Every row gives one point. To make a cloud, some directions were put in groups of two or more. Within a group, all points are equally far from the middle, so they leave a hole (a ring in 2 directions, a hollow ball in 3). The other directions are filled evenly. Then the cloud was stretched, turned, moved and blurred a little. Count the holes, and give their numbers of directions, smallest first.

Cloud:
-37,2
27,-27
-39,-21
23,-32
-24,23
35,-13
-37,-31
14,-40
-24,-45
-38,-2
-5,36
11,-42
13,-41
4,38
-7,35
Holes: 1 (2)

Cloud:
9,29,34,-30
3,-33,-39,24
-3,39,-22,49
-30,0,17,52
20,-29,47,2
45,-21,-8,-31
36,3,2,58
45,37,-3,29
-3,7,-58,20
-7,49,-12,3
36,-24,24,40
-16,43,12,4
50,27,-21,-16
22,41,31,19
-30,21,-12,-21
36,35,15,-34
-2,45,22,20
-14,-45,-13,21
-5,18,24,-39
9,15,38,-36
19,47,-12,-19
2,-12,44,39
-36,6,-21,53
46,-31,18,19
28,-45,11,12
27,-16,20,-47
-29,2,34,-5
-4,-38,-13,46
-17,20,-51,25
-23,-13,24,-27
3,-11,-27,-39
Holes: 1 (4)

Cloud (56 x 6):
15,16,8,-17,22,28
-17,-18,-25,1,17,43
9,-2,47,-5,-3,28
31,-47,-14,-30,-26,-11
-16,-20,54,39,-12,18
-18,-6,-20,-41,0,38
17,-4,43,-2,-17,21
-5,-28,-38,34,21,-28
-38,-44,14,20,40,-21
-17,-3,-7,-13,-24,-70
-21,-51,62,10,18,4
23,-39,13,-25,18,-21
-33,-43,19,26,7,-53
1,-11,5,65,-48,24
-30,-67,3,20,25,26
-54,11,-11,-4,-15,27
13,-41,-21,10,-16,-30
-25,-41,20,-14,-42,27
6,16,-2,27,-38,-15
-2,-10,21,-5,39,30
-4,-33,0,58,-23,24
-19,30,-52,31,-33,-2
-18,-17,14,23,-14,-37
-24,-24,-15,-43,-1,-3
-1,-49,23,-19,-49,-23
23,-28,13,-57,-8,-17
-46,-30,14,25,-20,-14
-2,9,4,11,-53,-28
3,-54,-9,0,7,-35
-29,-52,-21,-30,17,-44
5,-64,4,-36,31,-35
-6,-64,58,-29,0,-33
14,-16,57,30,22,0
28,-54,38,18,25,-30
-15,-45,41,33,-6,30
19,-46,21,-18,-1,24
-12,-42,-35,-53,-21,2
-3,-16,4,36,35,-41
-17,-27,-9,30,-15,-36
-15,23,36,-1,-12,-47
-22,1,49,-17,21,0
28,-75,19,-25,12,-10
-4,-39,20,33,-27,-29
11,-60,-10,-13,-31,-19
-8,-33,-50,7,21,-51
-33,-32,-45,2,42,6
-6,12,-40,-13,8,14
-7,-15,-14,29,69,-3
-13,-26,-32,8,1,-52
-8,-26,-13,-42,-4,-42
4,-45,34,11,34,34
-11,-38,-24,11,53,-12
-13,8,-27,-29,-34,-6
-29,-34,-6,-52,7,-1
1,-10,5,70,-3,-6
20,-39,-19,-26,23,-34
Holes: 0

Cloud, 97 rows:
-26,37,20,26,27,-3,15,-17,22
-57,11,-42,-2,38,4,-2,41,19
11,32,-20,-23,-22,14,-17,45,-20
-10,52,37,36,-15,-4,36,-2,-1
64,21,-33,11,16,-44,23,-34,2
26,-5,14,-16,21,5,37,-37,-44
7,-15,24,0,-26,-23,59,13,13
9,-24,-16,32,-6,-18,-20,-29,-35
-26,24,-46,-31,7,-21,60,-14,-5
6,44,-38,48,26,-15,10,-15,-9
-6,-18,33,-34,-48,-30,-1,11,6
51,0,-4,35,-38,-22,33,-15,-3
31,56,1,-13,3,15,39,-4,8
28,37,-12,14,44,13,18,-27,8
34,24,22,56,-32,7,1,-5,-9
21,41,-30,-29,-45,-3,18,31,44
-39,-8,-44,31,-42,-37,-12,5,38
21,29,-26,-9,30,48,-1,-14,3
31,-4,3,-20,10,-30,53,6,10
-5,10,-54,3,35,22,4,58,7
-29,13,-34,17,-25,42,8,-17,-10
43,38,3,-22,30,12,-6,-22,12
8,-20,-35,-14,-8,6,-11,-19,-58
-39,6,-23,32,-21,-63,9,-1,-11
15,-49,50,-1,-19,-9,-15,4,9
4,40,-16,-22,-57,-2,-39,-12,4
22,3,23,-7,-66,-17,-6,38,12
2,-11,-38,8,17,-50,-20,28,9
33,14,0,2,-64,-47,-25,-36,4
-25,45,-6,10,22,17,18,-23,39
17,24,-27,30,-29,-58,32,-48,17
-16,20,-39,42,-15,0,-16,-34,71
6,-29,-31,3,-40,3,1,46,-15
-22,13,-26,2,23,12,-49,17,-6
-35,23,-41,-6,44,14,20,29,54
16,16,9,-35,4,-6,19,-29,-69
12,17,-61,-8,58,-9,48,-17,37
18,0,21,-10,-14,-49,2,35,-49
36,49,6,9,-9,13,34,-13,33
-34,5,-28,-17,-22,-58,-1,21,-13
42,43,4,-33,15,-9,28,-14,-34
-14,-18,-20,33,-3,-33,-20,-39,10
9,-9,-40,-17,26,16,11,-24,-60
27,10,-42,21,-46,-32,40,8,21
-10,-21,10,18,-8,30,35,-34,-12
8,11,-30,-3,49,40,27,36,12
2,22,-71,2,19,30,16,20,82
35,-35,48,-12,-25,13,-7,-10,-6
39,4,-52,-20,54,3,-6,-21,-5
-7,29,40,-4,-18,-22,-3,45,32
-48,10,-76,-7,-36,-29,5,-12,41
34,-17,-13,11,45,-8,40,13,-5
18,22,28,-25,-35,-2,-6,35,40
33,-22,-63,11,-4,9,15,8,50
27,-9,-59,23,25,-8,32,-32,4
-14,16,10,-13,-35,-39,7,-38,-53
6,18,-42,9,0,23,32,-18,83
-15,55,-19,38,-20,-39,-3,-4,86
22,-25,-29,20,4,2,-8,-40,-17
-25,-3,-61,-15,-40,-30,17,25,25
0,40,25,30,5,-48,2,-27,-20
-41,58,13,-6,-2,-2,22,-12,-10
-39,-19,-14,48,-16,2,4,-12,42
25,47,33,16,-9,-13,11,-1,-63
14,11,-37,1,16,53,-3,37,-18
5,47,-15,5,-51,-15,43,-1,52
10,27,-9,-8,42,43,35,-1,-23
48,-37,0,20,-10,-5,-16,-15,-1
11,-26,-34,2,-24,38,23,20,-40
47,4,-27,-10,28,-51,10,9,43
-51,-10,-17,22,-11,22,-29,47,33
-9,4,-25,-4,-52,-71,-23,-5,25
-54,42,-56,32,16,-10,-2,13,11
20,-7,-7,50,-19,24,-7,-23,4
-43,23,-53,-9,-30,-46,27,-20,0
24,42,-47,-10,-43,16,23,16,7
29,-8,-27,-22,-29,-22,0,7,-54
13,23,0,-12,1,-38,45,41,-28
-31,-14,1,-3,-10,35,-44,27,21
-28,3,49,-11,-66,-8,-19,-4,-4
33,50,-64,8,0,10,-6,11,-8
-1,1,3,54,-49,-28,46,-2,-15
-50,12,-45,19,-7,-41,30,6,-30
-1,-5,3,36,26,-32,57,0,5
13,51,-47,13,6,-15,-27,-11,-26
-21,25,-83,3,13,13,-2,36,82
-10,29,-18,62,-32,-13,23,16,46
-28,3,-4,-19,-22,-38,28,-29,54
41,-16,28,-34,0,-6,21,-15,-39
-54,-20,-55,5,15,-20,14,7,13
51,-7,-30,-7,-3,30,-3,-7,57
-26,20,-23,-32,-12,-56,-11,17,-16
34,17,4,42,-25,2,34,20,42
-18,-3,-62,-3,-12,-58,-34,-9,24
-27,8,-54,-2,13,-30,-28,-24,-24
6,3,-27,-15,48,-23,-20,17,48
31,-17,-20,22,-28,-32,-38,-29,13
Holes: 3 (2, 3, 3)

Cloud, 104 rows:
-38,-23,72,-6,46,-22,-7,-18,-8
71,-1,35,24,-10,11,-25,-19,-29
12,-2,-24,44,3,-15,-25,42,-17
-10,-9,21,-14,-39,1,-5,-13,7
41,-27,42,-5,36,20,-2,-8,48
-47,-10,9,57,24,-4,-12,-6,21
-34,-9,-22,26,22,-35,-1,-25,27
-44,-42,-2,-1,8,-12,-31,17,-32
60,19,44,37,31,21,-16,26,18
42,-56,13,37,-26,8,10,-1,-19
-29,-62,1,12,-3,24,-1,-31,2
-42,8,13,-7,89,22,-20,-2,6
-50,-24,15,10,70,-6,22,-7,-26
-7,22,17,-10,16,-1,46,-8,-42
-15,5,-30,6,-7,35,-10,14,6
39,-41,-22,24,-12,-9,38,-34,-6
5,-28,-11,-41,16,-11,50,-28,-17
41,-34,-15,35,-11,28,37,5,6
-29,-52,49,31,40,-13,22,26,7
16,10,-5,24,27,42,-21,-60,-16
-22,-51,39,-16,45,-24,-22,7,-7
30,25,18,33,-21,-6,41,-17,6
-4,25,25,-8,31,-37,12,-37,22
12,-4,2,0,-8,37,-26,-54,5
67,16,32,1,47,-12,-30,-24,-4
-40,-7,-31,-14,28,16,39,-17,39
-45,-7,-27,-23,24,-28,46,2,14
47,18,-8,6,81,11,-29,-4,13
-22,-44,0,-42,15,-26,-13,10,2
-51,-51,-27,-20,20,2,5,-37,-8
26,-24,-35,27,22,-16,-8,19,-47
-11,7,25,0,94,29,21,-12,32
-24,-31,-16,-28,17,30,28,-43,-24
-15,10,75,30,31,13,-25,-25,27
-39,9,73,18,46,16,16,-8,31
24,-29,-9,1,68,-1,35,21,26
-35,-45,67,14,31,1,-18,5,-4
-8,1,39,-19,4,-39,62,-26,7
-41,-9,-45,-18,34,25,34,-25,26
5,31,-11,-9,16,-23,37,-16,23
4,12,57,28,15,-35,-14,47,11
-11,-34,-28,12,79,21,2,17,14
3,-38,21,-21,-12,-2,46,-36,-23
32,-18,33,12,8,45,15,-51,9
2,17,-9,22,-9,5,16,-56,2
-18,18,18,37,31,-25,-12,40,-4
-64,-31,39,12,40,-21,-17,-25,-20
3,11,4,3,48,-37,-43,-12,-1
52,-13,11,-8,60,27,-54,15,29
65,-30,16,-16,12,25,-10,-13,35
-41,9,-5,4,-9,-6,33,-48,-5
33,-71,-27,9,0,5,-12,-21,-14
81,19,6,2,-3,41,-9,13,12
38,-37,17,-6,57,-10,-26,24,-22
34,-12,-59,24,14,-10,-3,27,17
-38,7,-23,-28,27,36,34,-43,-1
37,8,23,35,2,27,10,-55,5
18,14,7,9,-24,-27,62,-1,8
53,9,-23,-9,34,31,9,13,46
-15,-20,26,-30,-2,37,1,-28,-12
81,-17,12,-29,34,33,-15,12,21
3,-18,32,-22,22,31,56,3,38
35,-5,37,-39,45,24,21,-16,-25
-13,-9,25,-8,45,-41,-25,16,-27
41,-41,43,39,-20,-8,0,14,-33
-2,-2,42,-43,14,27,15,19,21
-5,-26,-11,-13,85,29,-40,5,8
51,5,-13,-23,20,-33,-5,-13,-4
25,-27,30,-30,-18,-33,21,36,11
29,56,19,11,48,35,-8,-3,8
12,39,48,7,11,-27,37,-34,10
-23,-13,43,39,36,-49,38,13,-18
22,-60,-9,20,34,-26,-19,-11,-27
27,-8,4,18,30,35,56,-36,-18
9,-50,-27,4,22,13,-15,-46,24
46,36,-32,-6,25,37,15,-31,8
7,-41,-3,27,-15,38,-19,-23,15
-55,-44,-31,-17,43,1,-19,-15,-12
41,-46,2,5,-25,-6,60,14,8
29,-5,1,-13,-38,-8,29,38,-17
23,-1,44,-19,57,51,2,22,23
-5,-12,1,16,67,9,-63,-34,9
-56,-15,2,18,-13,-3,51,9,-5
28,2,25,25,26,-17,-49,38,33
63,-7,34,19,16,-16,1,3,44
57,-3,4,-25,37,-24,24,-19,-9
1,-7,-39,20,-12,-31,43,-8,-25
26,-29,23,12,16,31,13,38,-30
32,33,37,-13,-5,-8,18,35,7
0,-36,-26,21,17,-40,18,57,-17
64,-42,-12,10,-24,9,-4,-18,15
50,-31,-10,13,12,31,-11,18,-43
49,7,26,22,-3,0,69,4,-10
3,-26,-21,18,50,29,-71,-11,-5
-27,11,4,-9,66,8,-15,25,40
19,-6,-39,-13,18,-7,-53,10,18
36,-30,-29,11,-1,12,18,34,-44
-24,19,10,-31,18,20,27,-20,-30
41,-32,9,-40,55,5,-1,27,2
48,-55,-3,-15,16,16,-12,6,35
42,1,-8,19,36,45,-2,-47,-29
-27,-32,-5,18,-26,-22,-42,24,-14
-20,-9,-24,38,51,42,6,-28,-3
-14,-54,-31,-14,36,-31,15,-3,-26
Holes: 3 (3, 3, 3)

Cloud (89 x 9):
35,-56,-28,29,0,-32,3,-2,-15
18,18,-9,5,-39,-37,-37,31,17
21,3,-20,67,-34,34,29,19,-16
-8,-37,-33,32,-17,29,29,40,15
-10,38,66,-21,-13,23,-29,-3,20
-39,-20,-21,-1,-26,31,-25,18,17
22,-48,40,-14,55,-2,-6,-43,31
2,-63,-5,22,-6,39,48,27,-11
50,-24,45,54,-13,21,28,22,13
41,-28,0,7,-40,-2,38,-51,-21
37,-40,44,37,14,29,18,-41,-1
-7,-12,7,-17,-3,43,51,-4,-37
11,6,-4,-41,-11,-5,22,-13,45
38,-23,36,2,35,-42,32,-1,10
44,-8,43,31,-2,-37,21,-33,39
-23,25,-5,-41,-13,29,41,-24,-42
34,-52,65,8,-9,29,14,-25,19
9,-16,32,-30,-9,21,45,-37,-55
41,-16,-54,25,-27,34,-27,7,0
14,-43,-60,13,-6,15,-8,7,-33
10,-20,-39,28,1,38,53,-30,-23
42,1,46,11,-25,-61,-3,-28,-2
34,-9,18,32,7,30,-26,-39,-4
-14,18,-4,-2,-6,29,-17,-73,-2
33,1,46,32,-16,-18,-11,3,60
35,10,9,-48,-2,15,19,-25,-28
-3,6,-13,44,-24,46,-12,39,-9
5,-53,62,-12,53,6,18,-56,15
-18,-12,80,23,-19,-18,32,-21,-35
-5,32,33,-43,8,19,-5,-39,-51
40,-26,-20,-36,-2,-18,22,-37,-2
28,-49,-3,-19,-19,4,43,-39,-20
27,27,30,-50,-25,8,25,-36,-1
2,-6,24,-15,50,24,18,10,-13
4,-35,-54,15,-9,22,3,-26,15
17,41,50,-36,11,-9,13,-35,11
-30,14,22,9,11,-9,5,-58,-7
-13,-14,-4,2,-42,-25,-25,-7,-24
25,6,-33,-12,-37,-12,51,-15,-2
-4,1,-42,13,9,20,-12,2,-56
18,-17,71,21,2,-19,43,9,-7
8,-31,62,3,18,32,-44,10,-10
-45,-25,-11,-26,-2,54,-17,16,-33
28,9,24,-17,45,-3,0,-55,-7
13,3,24,-28,14,30,6,2,-46
-17,18,59,-23,31,2,16,-72,-23
-6,-32,43,38,12,30,-38,20,-19
-23,12,-14,-19,23,9,-8,33,-4
-26,-35,-10,-60,28,9,0,-12,15
12,-5,78,9,-36,-8,40,-16,-33
21,-27,20,18,-55,-20,-24,-31,5
-37,14,-7,15,-41,0,24,3,-22
-16,-55,17,29,14,23,13,6,44
10,35,-15,3,1,-36,-23,13,4
-12,15,10,-37,-2,43,-65,-17,16
24,-54,6,21,-33,-7,-28,54,12
10,-12,70,8,-2,20,-47,-54,13
15,3,-7,3,4,49,-38,2,35
-21,-20,16,28,8,10,59,-38,-25
12,4,88,-29,-23,2,-35,10,31
20,30,-7,31,-42,22,-12,-31,-17
7,10,10,-3,-6,37,51,-37,-26
25,12,-17,12,-36,-57,13,1,-13
32,32,6,-20,26,1,28,-20,16
27,-23,45,-14,29,1,-43,29,47
36,-34,37,43,-32,-26,7,14,53
49,-19,-42,-6,24,7,-30,-14,35
-8,20,-23,9,-12,15,2,-60,2
15,-12,27,32,20,24,-49,16,39
73,-46,26,17,13,-1,-1,-5,54
-34,-24,6,35,-45,9,-10,30,-21
-48,-3,18,4,15,23,-43,-20,-9
12,-19,11,3,38,48,-1,-10,42
-9,-24,44,-13,-29,-16,16,7,-57
44,-2,-34,2,-45,-11,39,31,12
-30,4,46,-9,-2,-20,-50,-29,20
-20,-45,-1,-7,-15,19,61,-2,-10
0,24,19,-52,39,-16,-1,-30,9
-46,-17,0,-2,22,30,-41,-8,-9
18,-71,66,25,12,17,-20,3,39
-10,-13,60,-39,-27,-25,-21,18,22
-23,-11,33,-21,14,60,11,11,-10
-17,-33,32,40,19,2,22,-51,-10
-2,-41,50,17,28,2,-30,38,-3
-15,-6,5,-1,-16,62,-8,31,-15
-6,-40,74,18,10,7,-48,-26,36
-5,12,-10,-24,37,-6,-5,25,7
-27,17,14,32,-48,30,8,-15,-41
25,6,-12,33,5,-16,-30,-26,30
Holes: 2 (4, 4)
